Each point is reached from the start by the listed moves, each made once or not at all, plus a little noise. Say if it took an odd or an even number of moves. Then give how often each move was made.

Moves:
(1): [26 14 32]
(2): [-53  46 -20]
Start: [11 -1  8]
Points:
[10 -1  9] -> even (0, 0)
[-16  58  21] -> even (1, 1)

Moves:
(1): [  4 -12   1  -1 -30 -35  18]
(2): [-17  13  16  10  10 -22   6]
(3): [14 29 -8 38 -7  6 -1]
(4): [-37  -3 -15  22  21 -20  15]
Start: [ -6  -9 -15 -10  -3   8   2]
Points:
[-24   5 -35  50 -18 -39  35] -> odd (1, 0, 1, 1)
[ -2 -22 -13  -9 -31 -27  20] -> odd (1, 0, 0, 0)
[-45  31 -23  60  21 -28  21] -> odd (0, 1, 1, 1)

Moves:
(1): [ 8  9 14 -4  6  9  9 12 17  7 -7]
(2): [  7 -10   6 -20  -3  -3   0   5  -2  -4  -9]
(3): [  0   2  -4   1   9   8  -3  -7   3 -20  12]
(4): [ 12   3  24   7  -2 -15 -18  -5 -15   8  -5]
(5): [-8 -6 14 -4 -5  8  9  5 -7  5 -2]
(6): [-10   4  -1   1  11   5 -15  -4   1   3  -3]
(7): [  2   1  -2   1   2   6   7 -11  -1   5 -11]
(8): [-3  8  7  4 12 -7 17  1 -3  2  2]
(9): [ -3   4   9   9 -15  -8  -5  -9  16  -4 -15]
Start: [  5  -3   5  -1  -2  -2 -11  -2  -2   3  -1]
Points:
[ 30  13  60  -3   9 -11   0 -17  13  -5 -34] -> odd (1, 1, 1, 1, 0, 0, 1, 1, 1)
[ 10 -10  21 -11 -20 -13 -15  -8  12  -5 -25] -> even (0, 1, 0, 0, 0, 0, 0, 0, 1)
[-11  17  50   6   8   6   6   0  20  15 -26] -> odd (1, 0, 0, 0, 1, 1, 0, 1, 1)
[ 10   8  28   3 -10   2  -5   1  29   5 -22] -> even (1, 0, 0, 0, 0, 0, 0, 0, 1)
